Every row gives one point. To make a cloud, some directions were put in groups of two or more. Within a group, all points are equally far from the middle, so they leave a hole (a ring in 2 directions, a hollow ball in 3). The other directions are filled evenly. Then the cloud was stretched, turned, moved and blurred a little. How many holes are there, and how many directions does each take, smallest first?

Cloud (20 x 3):
[[ 0.5 -2.6  4.9]
 [ 1.6  0.7  3.5]
 [-2.9  4.3 -1.2]
 [ 2.2  4.0  1.7]
 [ 3.6  2.6 -0.4]
 [-0.9 -0.7  6.4]
 [ 1.5  0.5  2.7]
 [ 0.6  1.6 -0.1]
 [ 2.1 -0.8  4.5]
 [-3.7  1.4  2.2]
 [ 2.9 -0.2  6.6]
 [ 0.1 -1.1 -0.5]
 [ 2.8  1.7  6.2]
 [-1.3 -2.4  4.2]
 [-1.3  2.1  3.6]
 [ 1.0 -2.7  2.7]
 [ 3.1 -0.6 -2.0]
 [ 5.2  0.4  1.0]
 [-1.0 -4.4  3.0]
 [ 0.7  1.4  5.3]]
Holes: 0

Cloud, 28 rows:
[[-1.6  3.6 -2.1  1.2]
 [-1.3  2.2 -5.4  0.1]
 [-2.8  2.8 -6.7  0.6]
 [ 0.9  2.1  2.6  1.9]
 [ 3.1  6.2 -3.1  0.9]
 [ 0.8  0.0 -2.5 -4.5]
 [-1.4  1.6 -6.2  0.8]
 [ 2.8 -2.4 -4.1 -1.4]
 [ 0.7 -2.3 -1.8 -2.0]
 [ 3.0 -2.2 -0.3  4.8]
 [ 2.4  0.1 -6.8  1.9]
 [ 3.3  0.6 -2.4  1.9]
 [ 0.1  4.4 -2.5 -2.4]
 [-4.8  1.2  0.9 -2.5]
 [ 0.4  1.8  4.4 -1.7]
 [-2.1  1.0 -0.7  5.4]
 [ 2.0  4.5  2.1 -0.4]
 [-1.4 -1.2 -4.4 -1.5]
 [-4.8 -2.3  0.0  0.6]
 [-0.8  6.7 -1.4 -1.5]
 [-1.7 -3.7  2.4 -1.8]
 [-3.4 -4.5 -4.2 -2.9]
 [-3.7  1.4  0.9 -0.8]
 [ 1.3  1.7 -2.0  0.4]
 [-0.3  2.2  1.1  0.0]
 [ 4.5  0.5 -3.5 -1.4]
 [-2.5  1.1  3.6 -0.7]
 [-6.6  1.8 -1.6 -1.5]]
Holes: 0

Cloud:
[[-1.3  2.0  3.0  1.2]
 [ 1.8  3.1 -2.2  4.4]
 [-2.0 -4.8 -1.2 -3.2]
 [ 0.9 -2.4  2.3  4.4]
 [-2.6 -1.6 -3.9 -2.0]
 [-1.5  2.9 -2.0 -5.1]
 [-2.8  2.7  2.3  1.2]
 [-0.1  5.6 -3.4 -2.1]
 [-3.2  0.4 -1.2  3.4]
 [ 3.7 -1.9 -3.1 -1.4]
 [-0.5  2.6  0.7  4.7]
 [-1.5  4.0  1.6 -0.1]
 [-3.4  5.2 -2.3  0.1]
 [-4.4 -3.3  1.4 -2.1]
 [ 2.5  1.9 -1.2 -3.5]
 [ 1.3 -5.3  1.7  1.6]
 [-4.9  2.8 -0.2  0.6]
 [-0.7  3.7 -1.2  4.3]
 [-3.8  0.1 -2.5  1.4]
 [ 1.5  4.8 -1.6  3.5]
 [-0.2  4.0 -4.7 -2.8]
 [-0.9 -0.6 -4.4  1.0]
 [-5.5  1.0 -0.5 -2.7]
 [ 2.4  0.4 -0.7  5.2]
 [-2.1 -2.7  2.2 -3.2]
 [ 3.4  2.2 -4.5 -0.2]
 [-5.5  0.0 -0.9 -0.2]]
Holes: 1 (4)

Cloud, 48 rows:
[[ 1.1  3.6 -2.4 -3.4  1.6  0.4]
 [-7.2  2.8 -3.5 -2.2  0.4 -3.0]
 [ 0.2 -1.7  2.4 -3.6 -0.3  2.5]
 [ 4.0 -2.8 -0.5  2.9  5.8  1.8]
 [-1.8  0.7  2.9 -3.1 -4.1  4.0]
 [ 2.1 -5.9 -1.3  0.2 -0.8  2.8]
 [-5.3  1.2 -1.2 -0.7  6.4  1.2]
 [-1.2 -0.2  2.3  4.0 -1.7 -0.7]
 [ 3.3  2.0 -0.4  2.1 -1.1  0.8]
 [ 0.1  1.3  3.1 -0.1  0.8 -4.9]
 [-2.3  3.5 -3.3 -3.6  0.8 -1.5]
 [-3.4  0.6  3.8 -1.5  2.9  4.6]
 [ 2.7  0.2  1.2  2.9  5.8 -0.1]
 [ 0.4 -1.7  0.3 -2.3  0.1 -2.1]
 [ 4.1 -0.5  1.9  3.1 -1.1  0.1]
 [-4.4  0.1  3.4 -2.3  0.1  4.7]
 [ 0.1 -0.5  4.6  3.3 -3.6  1.1]
 [-6.0 -1.3  2.6  1.1 -3.3  1.6]
 [-0.3  1.7 -3.0  3.2  2.0 -0.4]
 [ 5.1 -2.5  5.4 -0.1 -1.5  3.9]
 [-2.9 -1.7  0.6 -2.0  5.0  3.2]
 [ 0.7 -1.1  2.1  3.5  2.6  2.8]
 [ 0.2 -4.4 -0.7 -1.7  0.7  3.2]
 [ 3.4 -2.4 -1.2 -1.6  0.2  0.4]
 [ 0.4 -4.8 -1.0 -1.1 -0.4  1.8]
 [ 0.7 -0.8  5.5  1.7  0.8 -1.8]
 [ 0.8 -4.2 -0.4  2.5  2.0 -3.5]
 [-1.9 -1.9  1.6  2.6 -2.0  4.4]
 [-4.1  0.7  0.9  0.2 -4.2  3.1]
 [-5.8 -0.7  3.3 -3.1 -6.0  0.0]
 [ 0.7 -2.4  1.4  1.3  6.1  5.2]
 [ 2.0 -2.8  0.7  4.2  2.3 -0.9]
 [-0.3 -4.7  2.7 -0.4  2.9  5.0]
 [ 1.6  1.0  4.2 -0.8  5.7  4.2]
 [-5.3  1.7 -1.1  0.3 -0.6  1.2]
 [ 0.8 -2.7  6.3  0.6 -2.9 -2.8]
 [ 3.3  3.0 -1.3 -0.8  0.8 -0.5]
 [ 2.7 -3.5 -3.0  0.4 -0.4 -0.2]
 [-0.6 -6.3  3.1  1.8  1.0  1.9]
 [-3.7  3.5  1.0 -1.4  1.4  4.2]
 [ 0.6 -4.8 -2.1  1.1  1.0  1.9]
 [ 0.8 -0.7 -2.8  1.7  2.7 -6.4]
 [ 0.4 -5.6  4.7  0.9  1.8  4.6]
 [-5.6  1.2  1.0 -1.9  4.2  2.7]
 [-5.7  0.6  2.6 -2.5  3.3  2.2]
 [-4.0  1.5  0.1 -1.3  1.5  5.0]
 [-3.3  2.1  3.6  0.3  6.0  0.6]
 [-3.5  0.9 -1.2  0.9  3.7  3.0]]
Holes: 1 (4)

Cloud:
[[ 3.3 -0.6 -1.3 -1.4 -2.4 -0.5  1.5 -1.9]
 [-0.1  4.1  0.1 -0.1 -6.2 -0.4  0.1 -1.7]
 [ 4.2  0.0  4.1  0.9 -6.6  0.3 -0.8 -1.1]
 [-0.7 -3.1  3.4 -1.1 -5.5  0.7  1.7  3.2]
 [-1.3  2.2 -1.5 -1.0  4.2  1.1 -2.3  0.5]
 [ 0.3 -1.7  1.9  1.1 -1.6 -1.3 -6.4  2.4]
 [ 1.9 -5.8  0.8 -4.4 -3.1 -0.4 -2.8 -2.6]
 [ 2.0 -3.7  3.2  1.4  2.0  3.2 -3.1 -6.3]
 [-0.2  0.9  1.7  6.5 -3.7 -0.1 -2.2 -1.7]
 [-6.7 -0.2  1.8 -0.5 -1.5  1.2 -1.5  3.2]
 [-0.7  1.4  0.5 -5.7 -1.8 -0.7 -3.3  2.1]
 [-2.0 -6.3 -3.7 -2.9  1.6 -1.6  1.4 -2.1]
 [-4.1  0.1  4.7 -1.6 -3.9  3.9 -3.6 -1.1]
 [-0.6  2.1  3.5  0.8  0.5 -0.7 -2.3 -3.5]
 [-2.8 -3.7  2.5 -2.2 -5.4 -0.3  1.2 -2.6]
 [-1.6 -4.4 -5.2 -0.5 -2.9 -0.9 -1.1 -0.4]
 [ 3.7  1.3  4.2 -0.8 -4.5 -1.4  1.5  1.8]
 [-1.7  2.2 -6.2 -1.1  1.0 -4.7 -2.1  5.3]
 [ 2.0 -6.8  1.2  1.5 -0.4  1.6 -0.9 -4.1]
 [ 1.1  2.1  0.2  2.2  3.1 -0.1 -4.9 -4.3]
 [-3.2 -0.7  4.8  0.8 -1.7  0.9 -1.9 -1.1]
 [ 0.7 -0.9  1.0  5.1 -1.8 -2.0  0.3 -1.5]
 [-2.5  1.0 -0.4 -3.8  1.2 -0.6 -0.7  0.7]
 [-3.0  2.1  2.8 -1.7  0.6 -0.2 -3.7  5.3]
 [ 1.7 -0.3  2.0  3.0 -2.5  1.3  1.0  0.4]
 [ 1.8  2.0  0.3 -0.1 -4.3 -0.7  2.5  1.4]
 [ 0.5  1.1  3.7 -2.3 -3.5  4.3 -3.4  3.4]
 [-1.3 -1.5 -4.3  0.4 -3.7  1.3  2.5  1.2]
 [-4.8  1.2  4.4 -3.2 -4.3  0.3  1.4  4.7]
 [ 4.4  0.0  1.9  3.2 -0.4  0.3 -4.0 -2.4]
 [-2.1 -0.9  3.3  0.4 -8.5  0.6  0.6  0.8]
 [-0.7 -1.5 -0.7  0.8 -2.5 -5.2 -0.1 -0.6]
 [ 1.2  1.0  1.8 -2.3 -0.9 -1.9  0.5 -4.8]
 [-1.2 -5.0 -1.3  3.4 -4.7  2.2  1.6 -3.5]
 [ 4.4 -4.1  3.6  0.5 -1.8  3.4 -2.1 -6.7]
 [ 1.4  0.4 -1.8 -3.8 -3.8 -2.5 -2.3  1.6]
 [ 2.6  2.8  4.5  1.7 -7.4  0.6 -0.1  0.2]
 [-3.5 -1.2  1.7 -2.1  3.0 -1.7 -3.1  1.1]
 [-1.7  0.5  3.8  0.9  1.4  1.5  3.2  0.3]
 [ 3.7 -2.4 -3.0  0.3  1.2 -0.9 -1.2 -1.9]
 [ 1.6  4.0 -0.5  3.7 -4.2 -1.4  0.9 -2.3]
 [-2.1 -4.8 -1.2  2.4 -2.2 -0.8  2.5 -2.9]
 [-1.7 -4.0  3.4  0.6 -3.4  2.9  3.6 -4.6]
 [ 1.2 -3.0  2.9 -1.8 -5.3  0.0  2.1 -1.6]
 [ 0.8 -2.0  1.2 -4.4  2.2 -0.1 -2.8 -4.7]
 [ 1.1  4.5  4.4  1.8 -2.6 -2.0  0.2  4.1]
 [-3.6  3.1  0.5  1.1  2.2  0.0  0.3  1.9]
 [-1.4  3.1  0.6  3.8 -1.8 -1.4 -1.3 -2.7]
 [-0.1 -3.2 -0.9  2.0 -2.6  0.0  2.6 -4.6]
 [-1.1 -4.5  0.1 -3.2  0.1  3.8 -2.7 -8.0]
 [-3.4 -0.2  1.7 -5.1 -0.8 -0.9 -4.6  4.6]
 [ 2.8 -2.6  6.6 -3.1 -0.7  3.3 -2.4 -1.6]
 [-1.1 -2.3 -4.9 -1.2 -0.6  2.5  0.2 -4.8]
 [ 0.6 -3.6  3.9 -1.0 -4.9  2.9  3.5 -6.3]
 [-1.9  2.2  3.5  0.2 -1.7  3.1 -1.7  6.2]
 [ 1.2 -5.5 -2.3 -2.4  1.2  0.6  2.1 -2.4]
 [ 4.9 -0.7  1.3  0.0  0.1  3.4  1.8 -2.6]
 [ 0.1 -2.3  1.7 -7.3 -0.3  2.1 -0.9 -2.4]
 [ 0.3  3.4  4.6 -3.0  1.7 -0.2 -1.8 -0.9]
 [ 0.2 -6.2 -1.0 -1.8  2.7  3.3 -1.6 -4.7]
 [-2.0  3.6 -1.1 -2.2 -3.6  1.4  0.2 -0.7]
 [-2.0  1.5  4.7  0.8 -5.3  3.3  1.2  3.4]
 [-1.1 -5.2  4.9  0.7 -2.7 -1.3  1.0 -1.4]
 [ 3.3 -1.2  8.0 -1.4 -0.3 -1.3 -3.3  0.9]
 [ 0.0  0.9  3.3 -4.1 -1.6  4.3 -3.2  1.9]
 [ 6.0  3.9 -1.8  1.3 -2.3 -0.5  0.5  1.0]
 [ 1.3 -2.8 -1.4  4.5 -2.0 -2.7  0.0 -0.3]
 [-0.8  1.1  4.7 -0.6  5.2 -0.9 -0.2  2.2]
 [-2.7  2.2  3.4 -3.2 -3.7  0.1  0.7  0.9]
 [-1.8  2.1  5.2 -1.0 -1.2 -2.5 -0.7  3.4]
 [-4.4  0.4 -1.0  0.9  2.0 -3.0 -0.3  1.7]
 [-0.7 -3.9  5.5  0.0 -3.9  1.0 -4.8  0.6]
 [-2.9  0.8  3.0 -0.5 -2.0  0.0 -5.7  4.1]
 [ 1.7  0.2  1.7  3.2 -4.0  2.6 -0.6  0.2]
 [ 1.3 -4.3  3.4 -5.6 -4.5  1.6 -0.4  3.5]
 [-2.1  3.2  3.9  0.0 -1.0 -2.9  0.3  6.6]
 [-1.1  3.9  4.9 -0.1 -1.7 -2.3  0.1  5.9]
 [-5.1  0.8  3.1 -1.9 -4.5  4.4 -2.1 -1.6]
 [ 1.1 -4.0  3.5 -1.5 -4.7  4.6  0.3 -0.5]
 [ 2.5 -0.4  1.9  4.4  0.1  1.8 -3.9 -3.8]
 [-1.3 -1.9  2.4 -3.9  1.3  3.0 -2.0 -5.6]
 [-5.0  3.7 -0.5  2.4 -0.2 -2.8 -0.7  7.0]
 [ 0.3  3.0 -3.8 -2.6 -2.3  1.8  1.3  0.1]
 [-0.2  0.9  2.1  3.6  0.6 -3.2 -0.1  4.6]
 [-1.1 -3.0  7.5 -1.0 -0.9 -0.1 -3.1  0.1]]
Holes: 1 (3)

Cloud (77 x 8):
[[-1.9 -0.5  3.9  2.6 -5.7 -0.4  1.5  0.7]
 [-1.9 -1.1  0.1  6.8  2.2 -3.8  1.7 -6.2]
 [ 4.5  1.0  2.3 -5.4 -2.9 -3.4  3.9  2.3]
 [ 0.8  3.6 -2.0 -0.3 -0.9  2.3  2.8  1.9]
 [-3.7  1.0 -1.6 -1.4 -1.5  0.8  6.2  3.2]
 [ 1.0 -2.9 -1.8 -3.3  3.2  4.3 -3.3 -1.9]
 [-4.0  5.0 -1.4 -1.6 -0.9 -0.1 -0.6  1.5]
 [-2.8 -3.1  0.5  4.2 -3.2  4.9  2.8 -0.2]
 [-0.8  0.3 -1.6  2.1  5.6  0.2  4.8 -4.8]
 [-4.1  4.0 -1.1  1.6 -1.6  2.6 -0.3 -2.8]
 [ 0.8  0.7  1.1 -0.5  3.9 -1.1  4.3 -0.2]
 [ 1.7 -2.3 -3.0  2.4  4.3  1.1  1.1 -3.5]
 [-1.7  5.2  2.7  2.6 -0.4 -0.7  4.7  2.8]
 [-5.7 -2.7 -1.2 -1.9  0.4  2.4  0.7 -3.0]
 [ 1.5 -1.1  2.2  0.4 -0.1  4.4  1.5 -1.4]
 [-0.4  2.7 -0.1 -1.7 -3.5 -2.8  5.5  0.4]
 [ 0.2  8.8 -0.5  1.8  0.0 -2.5 -0.1 -0.1]
 [-1.6 -3.2  2.0 -3.0 -1.8  0.7  1.5 -1.8]
 [ 1.8  0.3  1.6 -1.7  0.8 -2.7 -3.2  2.1]
 [-2.1 -2.2  3.6  0.6 -4.8  0.2 -3.3  2.9]
 [ 0.3 -4.2 -2.5  0.5 -1.2  3.1  7.4 -6.0]
 [-0.1  6.1 -2.4 -0.2  2.2  2.9 -1.6  1.5]
 [ 2.9  1.9 -4.6  2.5  1.5  1.1  2.3 -2.5]
 [-1.9 -1.4  1.1 -5.9 -1.9  1.9  0.8 -3.9]
 [-1.2  0.2  1.0  1.0 -6.3  1.7 -3.8  3.7]
 [-1.8  2.3  0.3  3.8 -4.9 -0.2 -4.0  0.2]
 [-3.5 -4.6  0.2  1.1 -0.3  0.8  0.2 -2.7]
 [ 0.4 -1.6  0.9 -2.7 -0.8 -0.2  3.9 -1.9]
 [ 0.8  0.0 -0.7 -1.0 -2.2 -3.8 -2.3  1.2]
 [ 0.7  0.1  1.1  1.4  0.0 -3.4 -3.9 -4.8]
 [ 2.5 -2.3 -1.0  3.7  0.5 -3.0  2.1 -2.6]
 [ 1.6 -1.9 -0.9 -0.3 -2.0 -1.1  3.8 -3.0]
 [ 0.0 -2.7 -2.8 -2.3 -1.3  2.4 -1.8 -2.0]
 [-6.6 -1.2  3.1  0.9 -4.4  3.6  1.3  0.2]
 [-5.1  4.4 -1.5  2.2  0.6  1.0  4.2  4.0]
 [-4.0 -0.1 -1.7 -0.7 -1.9 -0.2  0.2 -3.4]
 [-1.5 -2.3  2.4  1.4 -2.6 -3.4 -1.5 -1.2]
 [-5.0  4.8  1.3  3.4 -0.6 -0.1 -0.3  2.6]
 [ 5.1  1.7 -0.7 -3.4 -2.6 -1.2  4.6 -0.6]
 [ 2.6 -4.1  2.4  1.3 -2.0  1.0  3.1 -2.8]
 [-6.5 -0.4  2.7 -2.9 -0.9 -2.3  1.2  1.3]
 [-3.0 -3.2  0.9  2.8 -1.2 -2.9 -1.7 -0.7]
 [ 0.5 -0.3  4.5 -1.6 -0.9  3.4  5.8 -4.1]
 [ 0.5 -2.1  0.1  6.4  2.3  2.0  1.1 -1.2]
 [ 1.1  0.3 -0.4 -3.1 -3.3 -0.7  4.7 -0.4]
 [ 0.0 -0.7 -1.0 -3.3 -5.9 -0.5  0.5  2.4]
 [-0.7 -1.5  5.4 -2.6 -2.2  2.0  7.8 -0.2]
 [-1.9  2.5 -1.7  7.0 -0.6  0.2 -2.6  1.7]
 [ 2.6  0.4  3.3  4.3 -4.8 -1.9 -0.1 -2.9]
 [-1.2  2.2 -0.4 -4.5 -0.3 -1.7 -1.8  3.2]
 [-6.4 -0.3 -2.3  2.0 -1.3 -0.4  2.3 -4.3]
 [-5.0  1.1  1.9  2.7 -3.5 -0.2 -5.7  4.8]
 [-7.1  4.3  1.0  2.0 -2.4  1.4  3.3 -1.0]
 [-2.1 -1.6  1.0  6.9 -2.6  2.8  4.8 -5.2]
 [-4.1 -2.2 -3.9  3.3 -3.3  4.2  1.1  1.9]
 [-3.5  2.6 -1.2  7.2  1.0  1.0  0.7  1.2]
 [-3.7 -2.7 -3.0 -0.3 -5.1  0.9 -1.6  3.0]
 [-6.2  1.6  2.0 -1.2  1.6 -2.3  0.5 -3.7]
 [-4.1  0.6 -1.0 -2.5 -4.2  0.1  1.5  1.7]
 [ 2.0  4.3 -2.2 -3.7  0.1  3.3 -0.6  5.4]
 [-3.7  4.9 -1.2 -1.5  0.6 -2.3  0.2  0.1]
 [-2.0 -3.1  1.6 -1.1  0.8  1.3  2.2 -0.1]
 [ 0.6  6.1  0.4  0.9  0.7  2.5  1.2 -1.8]
 [ 5.0  0.6  0.4 -2.5  3.8  0.8  4.9 -2.9]
 [-2.5  2.4  1.7  0.5  0.1  3.1 -5.6  0.0]
 [-3.9  1.5  1.2 -0.8  0.0  5.6 -0.5  3.0]
 [-0.3  0.2  1.1 -4.6  1.1  2.3  9.0 -5.9]
 [ 0.8  0.2 -3.7 -3.0 -2.0  3.0 -3.6  5.4]
 [-0.5 -0.2 -0.9  2.9 -3.1  4.2  4.2  0.7]
 [-1.8  0.9 -0.7  3.7 -2.5  1.3 -3.5  6.0]
 [-3.0 -0.1 -3.6 -1.3 -0.6  3.2 -2.3 -2.3]
 [ 2.0 -4.1  1.6  3.0 -1.7  2.7  2.0 -0.3]
 [ 0.0 -1.7  1.0 -1.2  2.0  2.3 -5.3 -1.9]
 [-4.4 -4.6  3.7  0.0 -3.3  0.8  3.7 -1.1]
 [ 1.8 -0.2  2.1 -0.3 -1.5  4.8  0.7 -0.7]
 [-1.6  0.0  3.2  2.9  0.3 -1.3  2.3 -6.1]
 [-2.8  1.9  6.5 -1.1 -4.2 -4.1  0.2 -1.1]]
Holes: 1 (2)
